Each row of a before or after table is a point. The points were changed in one or more steps. Then noise was added and the rows were shuffled. The steps act on columns, c1 being the first. Name the steps. A step turns or swaps two columns, mirrors them in a line or flattens them onto one, adds a multiple of one to another, or multiplies or shifts one. Angles are multiples of 10 degrees, from the lower column toward the higher: turns from -170 to 170, lines from 10 to 170 but not 90. Use the fewest steps. Two steps may share a column if one is a turn and the other turns, adds or multiplies; they go together, in the order done. Otherwise the lowest column goes first.

Before, 14 rows:
[[-0.16 -0.01 -0.11]
 [ 0.70  0.44  0.60]
 [-0.13  0.21  0.11]
 [ 0.25  0.51  0.57]
 [ 0.50  0.63 -0.20]
 [ 0.02  0.08 -0.22]
 [ 0.67 -0.03  0.41]
 [ 0.67  0.57 -0.04]
 [ 0.07 -0.42 -0.46]
 [-0.22 -0.39 -0.13]
 [-0.02 -0.23  0.56]
 [-0.16 -0.12  0.31]
 [ 0.12 -0.37  0.59]
 [-0.22  0.48 -0.47]]
After:
[[ 0.95 -0.33  0.12]
 [ 0.10  0.16 -0.78]
 [ 0.34 -0.69 -0.76]
 [ 1.04  0.21  0.24]
 [ 0.10 -0.34 -0.52]
 [ 0.14 -0.41  0.03]
 [ 0.76  0.43 -0.52]
 [ 0.52  0.24  0.18]
 [ 0.40 -0.66  0.27]
 [ 0.27 -0.26 -0.54]
 [ 0.13 -0.08 -0.20]
 [ 0.26 -0.50  0.18]
 [ 0.91  0.32 -0.33]
 [ 0.12 -0.69 -0.49]]
Steps: shift c1 by 0.30; shift c2 by -0.30; shift c3 by -0.30

Before, 14 rows:
[[ 0.09 -0.34 -0.40 -0.11  0.12 -0.40]
 [ 0.37 -0.39  0.58  0.43  0.56 -0.52]
 [ 0.44  0.13 -0.49 -0.49  0.89 -0.38]
 [ 0.56  0.10 -0.38  0.18 -0.12  0.34]
 [ 0.27 -0.58 -0.02 -0.48  0.55  0.10]
 [ 0.05  0.62 -0.13  0.37  0.15  0.13]
 [-0.35 -0.24  0.25 -0.64  0.41 -0.55]
 [ 0.38 -0.06 -0.01  0.17  0.62  0.42]
 [-0.05  0.35 -0.39  0.02  0.36  0.37]
 [ 0.42 -0.10 -0.42 -0.13  0.43 -0.41]
 [ 0.02 -0.49 -0.33 -0.25  0.66  0.35]
 [-0.28  0.38  0.51 -0.21  0.20 -0.35]
 [ 0.08  0.55  0.07 -0.53  0.37 -0.64]
 [ 0.01  0.26 -0.19  0.30  0.05 -0.57]]
After, 14 rows:
[[ 0.44 -0.06  0.12 -0.34  0.41  0.05]
 [-0.55  0.48  0.31 -0.41  0.62  0.44]
 [ 0.02 -0.42  0.31 -0.58  0.00  0.56]
 [-0.50 -0.23 -0.28  0.35  0.31  0.03]
 [ 0.31 -0.17  0.01 -0.50 -0.21  0.70]
 [ 0.46  0.01 -0.03  0.29 -0.30  0.44]
 [-0.06 -0.54  0.09  0.62  0.72  0.22]
 [ 0.11  0.32  0.09  0.63 -0.10  0.13]
 [ 0.34  0.19  0.54  0.14 -0.30 -0.05]
 [-0.04  0.09  0.38 -0.03 -0.36  0.69]
 [ 0.40 -0.16  0.46 -0.16  0.51  0.37]
 [ 0.47 -0.50  0.43  0.14  0.53  0.82]
 [ 0.18  0.29 -0.02  0.29  0.58 -0.09]
 [-0.21 -0.68 -0.41 -0.23  0.62  0.39]]
Steps: turn c1 and c3 by 90 degrees; swap c2 and c4; turn c5 and c6 by 80 degrees
